Every row gives one point. Any point is a mix of the corners, with weights that add up to 1. It lies inside the corners' shape when no weight is negative. Say inside or outside, and name the corners with a negative weight.

Corners:
(1): [ -1  60 -14]
(2): [ 25 -57  41]
(3): [  3 -17 -25]
(4): [-27  35   3]
Points:
[ 19 -45  34] => inside
[ 13 -20  -1] => outside (4)
[-20  46   7] => outside (3)
[ -1   6 -12] => inside
[  7   2 -12] => outside (4)
[ 17 -33  28] => inside

Corners:
(1): [-11 -20  19 -14 -13   7   6  11  15 -15  19   0]
(2): [-12  -9   9   5  -8  11  10  -5  -6  18 -23  17]
(3): [  2   1 -20   8  -9  26   5   3  10  12 -17  -6]
(4): [  0 -10  -7  11   2  12   4  10 -12  11  -3  -8]
(5): [-29 -17  -7   4  -4  -1  -5   1   5  -2 -14   6]
(6): [  0 -17 -14 -13 -17  14   5   5 -14   7  35   8]
(7): [ -7  -4  -3   6   0 -60  -6  10  -1 -18  -1  -2]
(8): [ -3  -4 -11  -8 -19  -7  -3  10  -9 -14 -15 -21]
(9): [  6 -17 -15  -7   5  -2   1  -2   2   7 -22 -27]
(10): [-22  19  13 -14 -11  14  -2   2  -4  -4   5 -23]
(11): [-13  -6 -12   5  13  -2  14  -7   1 -12 -16  -8]
(12): [ 12  -1  -4 -27  15   6  -3  17  -1 -11 -22 -19]
(13): [  9 -10   3   9  22   7  -5 -26  -7 -15   0   8]
Points:
[-4 -8  2  1 10 22  2 -9 -2 -2 -3  6] => outside (7, 8, 9)
[ -2 -10  -8  -1  -5  -3   1   4  -4  -3  -5  -4] => outside (10)
[ -7 -16 -13  -3   2  10   1   0   3  -3 -14  -9] => outside (2, 7, 10)
[ -6 -20  -5  13  -2 -11   4   1  16 -17  -6  -6] => outside (2, 6, 10, 12)
[-14 -15 -12  18   6 -36  -2 -10 -10  -8 -12   9] => outside (1, 3, 10, 12)
[-11 -10   3  -1  -2   7   0   0   0   4   0   5] => outside (8, 11)

Corners:
(1): [  1 -11 -13  24  18 -13  16  20 -17  -1   8  19   9  -4  18   8  19  37
  30  -4]
(2): [  3  25 -19   6  22   2  20   6  21 -31  -2  53  29  26 -17  -4  34 -17
 -46   7]
(3): [  0  15 -26 -15 -23   9  -6  -1  -7 -13 -25  34   8  -5  42 -15  19  10
 -38  55]
(4): [  6 -38 -45 -10  20  18  27 -20 -23 -25  -7  14  18  -2  13  -3  -4  18
 -28  10]
(5): [-18  -3  39  -2  25 -10 -13  23  -4   0 -19 -43 -12 -33   0   0  -3  18
 -26   3]
(6): [ 15 -13 -21  21 -14   0 -34 -13   2  12  -1 -11  -4   3 -16 -12  17  -2
  16 -21]
(7): [-12   5   6  -6   9  21  -9  -8   2  10  12  46   8 -10 -32   4   2  15
   4   5]
(8): [ -4   1 -53   6  26 -20   4 -31  45  -4  -5  15   6   8  11  16  -3   9
  -4 -19]
(9): [-31   4   0  -1  -3 -28 -10   5 -15  16   2 -11  13   4 -10  -3  22 -10
  15 -39]
(10): [ -3 -11 -22 -20  -6  21  22  19   2  13 -19 -27   9  -3 -10   4   8   5
  25 -21]
(11): [-22  14  16   0 -10   9 -16  27   9  27  21  -9  15  36   5 -20  26   7
  -3 -39]
(12): [ -9  12 -20 -29   9  31 -10  42  -3 -24 -27   9  16  -9  31  14  16  26
   1 -16]
(13): [-48  38  20  42  29 -10 -36 -17  -6 -29  15  10 -16  14  -8   5  18 -22
  14  -2]
(14): [ 21 -15  11  11 -26   4   8  34 -30  10 -20  -5  -5   3  27 -25  15 -19
  35 -21]
(15): [  9   4 -46 -48 -17 -18  25  36  24  45  -4   5  -2 -19   6   4 -15 -32
 -60  14]
(16): [ -3  12  17  31  15 -18  -2  11 -11 -18   9  12  29 -17  -7  14 -27  10
   3  17]
(17): [  2  23   4   5  36 -57   3   3 -16  28  -8 -15  11   3 -17   5 -20 -17
 -18   7]
(18): [  9  -4 -22  -7  26  18  16 -17   4   9  -8  12  12 -23  15  41  16 -26
 -38  10]
(19): [ -6 -12 -35  26  17 -11   7  -5  -3  23 -13  16  -2  -6 -25  17 -11  18
 -16 -24]
(20): [-50 -12  14 -19   4   1 -23  12   4 -29 -24  -1  -1  13  14  36  24 -38
  -7  11]
(21): [ -9  19  12   8 -23 -26 -14 -15   6 -18  -8 -39 -19  20   0  23   1  -4
  -3 -30]
Points:
[ -5   0 -23  -7   1  -2   3  -1   2   5  -6   9   3   7   2   5  10  -6
 -10  -7] => outside (5, 16)
[ -1   2 -18   3   7 -10  12   0   0  10  -1   8   6  -2  -4   2   1   0
 -19  -3] => outside (6, 12, 20)
[ -1 -17 -22  -9  -8   5  -8  18 -14  24   2  30  19   2  16 -11   1  16
  14  -5] => outside (2, 5, 10, 13, 18, 21)
[  9  -3 -26  -5  10   6   5   0 -10  13 -16  14   2 -21  -7   2   4 -10
 -21   7] => outside (1, 8, 11, 16, 20, 21)
[  5 -23 -41 -42   4   4   5   6  -8  33 -39  -1   4 -29   7   9  -8   1
 -19   2] => outside (1, 2, 11, 13, 16, 21)
[  2  -2 -14 -11   1  22  -2  -2   7 -33  -9  32  -5 -13  35  11  26   1
 -24  29] => outside (9, 10, 11, 16, 17, 19)

Corners:
(1): [-16  -7  -9 -24  -9 -17 -12  -1  28  -9 -18  18  -6  44 -16 -25 -28  22
  -1  29]
(2): [ 33 -21 -22 -33 -15  -1  36 -18  -8  -1 -44   9  -2 -31  17  27  30  -1
  40  -3]
(3): [ 30  -6  -6  -4  33   6  22  24  -2 -36   6 -23 -17 -19  19   3 -24 -20
  14 -10]
(4): [-18  43  -9   8  27  -8  -6   9   1  -2  33  23   3  10   3 -26   1 -12
  -2  20]
(5): [ -8  12  -3 -32 -35   7  -6 -11  39  21 -53 -22 -38   4 -35  43  16  11
   3  30]
(6): [ -1  21  17  21  20 -23  19  28   0 -25  -1  35  16 -39 -10 -15 -25  12
 -28   6]
(7): [-28  -4  -2  31 -12   0  11  18 -21 -27  -3 -21  -5 -30  36  24 -19 -22
   8  16]
(8): [ 23  -3 -18 -12 -36  42 -38 -16  32   9 -30  -7 -42  -9  -6  26  10   4
  25  15]
(9): [-39   9  21  -3  30 -13  -6  32 -19  27  37  16 -18  19  10 -53 -22  51
 -15  37]
(10): [  3 -15  -3 -15 -48  -5 -32  -9   3  24 -38 -39 -26  17 -27  15   6 -17
   8   8]
(11): [-38   9   4 -42 -12  28 -48  24   5  37 -29  16 -11  48 -59 -37 -35  54
   4  41]
(12): [ -2   5  15  32  43   4 -16  26   1  15  18   2  30   0  13  -1 -25   4
 -20  18]
(13): [ 30 -28 -48  14 -21 -10  42 -13 -15 -17  -7 -42  24 -42  20  55  13   4
  37 -10]
(14): [  7   6 -14  20   9 -13   1  30 -23  -1 -12  -3   7 -13  41  20 -15 -18
 -14 -30]
(15): [-11  26  42  -2   5  -8 -10  35  19   0  16  22   7  31 -23 -25 -11  23
   0   8]
(16): [ 36 -20 -17  22  -6  12  38   4 -25 -20  -8 -29 -16 -22  20  36  50 -27
 -16 -13]
(17): [-14   0   9  27  34 -23   6   8 -34   2  20  -4 -10  -2  12  29  -5 -17
   9 -37]
(18): [ 11  -6 -35  12 -19  26  37 -44  -9   6 -37 -40   4 -26  19 -10   0 -25
   4 -16]
(19): [-22  42  28 -46  29   5 -43  -2   6   7 -22  -3  -5  53 -42 -37 -21  40
 -15  32]
(20): [-23  -9  15   7  28 -15  -8  19   6 -16  12   3  23  -2  -2 -25 -12  13
  -5 -30]
(21): [ 27  -4 -23 -25   1  39  31  -7  -8 -17  14 -19  -4 -28  33  60  -5 -14
 -16 -33]
Points:
[ -6   7  -4 -13  -9   3  -7   5   0   4 -14  -5 -12   6  -8   4 -12   6
   5   9] => outside (12, 16, 20)
[  1  -1  -3  -8  -1   4   0   4  -1  -3 -14 -11  -6   0  -2   7  -9   5
   4   4] => outside (4)
[-11  10  15  -5  18  -2 -17  13  10   4   1   4 -12  20 -19 -30 -14  15
  -6  14] => outside (2, 7, 13, 14, 21)
[  1   6  -5 -10  -4   9   0   0   1   1 -16  -6 -17   3  -2  -2  -6  -1
   0   7] => outside (12, 13, 20)
[ 25  -4 -19  10  -6   8  34  -1   7 -16  -3  -7   1 -36  20  27   7  -5
   5  10] => outside (10, 11, 14, 17, 19, 20)
[  4   2  -2   2   4   1  -2   5   2   2 -10  -4  -4   0  -2  -2  -1   3
   1   2] => outside (7, 21)

Corners:
(1): [ 28 -43  28  22  27 -56   7  10  17   0  30  25   8 -31  -7   0   4  55
  -6  24]
(2): [  5 -10  40 -37 -28  31 -48  24   1  -2 -31  -4  22  24   9 -23  36  48
  13  19]
(3): [ 28   4 -33  26  34 -60  47  17 -30  12   8  24  -5  -4 -35  21  13 -27
   3  16]
(4): [-14   0  30 -30  14  25  -1   6 -21  10   5 -13 -13   4  -6 -23  19  21
 -24  19]
(5): [ 19  -2  -3  -8  15 -22  34 -20 -26  38   6 -13 -14   2   9  34 -31 -14
 -36 -19]
(6): [ 18  -4  19 -52 -35  26  19   5  -9  15 -22   5   0 -10 -22  15 -30  34
 -23 -19]
(7): [-40  20  -6   8  10 -15 -38  -9  24 -44  -4  -8  39  21  14  15  31   1
  38   3]
(8): [ 39 -19  -4 -36 -14 -26  -1  -7  45 -18   5  -4  25  30  23  -1 -21  29
  -1   8]
(9): [ 18   0  30 -27  39 -14 -35  12  15 -35 -24  18  40  15  -9  -8  39   5
  16  35]
(10): [ 27   4 -22  20  12  -7  -9  19  21  18  36  -3 -12 -12  11   0 -22  20
   2 -18]
(11): [ 21 -12  -2 -10  24   3  19 -30   1 -10  -3 -13 -15  -2  19  37  -1   3
 -36  17]
(12): [ 22 -22   7 -15  36 -28  13  11  20   0 -34  14  36  36  33  20   0  12
 -22  27]
(13): [ 14  30  -8 -16  -1  30  23  11 -14  35  21 -12   5  19  27  43 -37 -24
   0  -6]
(14): [-34 -15   9  17  38  -3   3 -12  29 -18  30 -40  17  -9 -16   9  26 -37
  26  27]
(15): [-15  10 -40 -32   9  -6  28 -24 -15  35  25 -26  13 -25 -38  33 -27 -23
  18   4]
(16): [-28  19 -19  16 -15 -18 -30  11   0 -16  -1   2 -31  -5 -11  17 -22 -21
  24  11]
(17): [  3  29  10 -14  21  23  14 -25  28  10  -8  -3 -15  10 -11  34  -8  -5
   8  19]
(18): [-48   1 -24 -32  14  40 -25 -16 -15  -6   0  -7 -18  20 -35   2   1   0
  33  -2]
(19): [-23 -17  11   4 -20 -24 -18 -26  16  14  55   3   7 -26  13   8  18  10
 -22 -21]
(20): [ 11   4 -12   3 -21  17   0  17 -34  30  43  20  36  -6 -26 -32  -6  14
  13  12]
(21): [ 12  -1  31 -28 -10   9   5  -4  -3   4  -8   3 -17 -15  22 -21 -11  13
  11  38]
Points:
[ 5 -1  0 -4  3 -9  7 -2  3  9 13 -2  2 -4  4 11 -5  6 -3  6] => outside (9, 18)
[ -3   5 -18  -9  31 -17   6  -3 -12  -1  -3   9  12  21 -13  20   0  -7
   6  18] => outside (2, 6, 10, 14, 19, 21)
[  7  -3   2 -14   4  -1   3   2  -2   7   2   2   0   3  -4   8  -6   7
  -2  10] => outside (7)
[  3   4  -9  -6  11  -3  11  -9  -4  10  18  -3 -10 -12 -23   6  -5 -10
   2   8] => outside (1, 2, 7, 12, 13)
[ 12   2  -3 -17  10   6  13   5  -2  10   6  -1  -2  -1 -10   9 -15   3
   3  16] => outside (2, 5, 7, 19)
[ 25 -11   8 -24   5  -9  13  -6  18   5  -3   1   5   4   3  16 -13  17
  -6   8] => outside (4, 7, 16, 20)
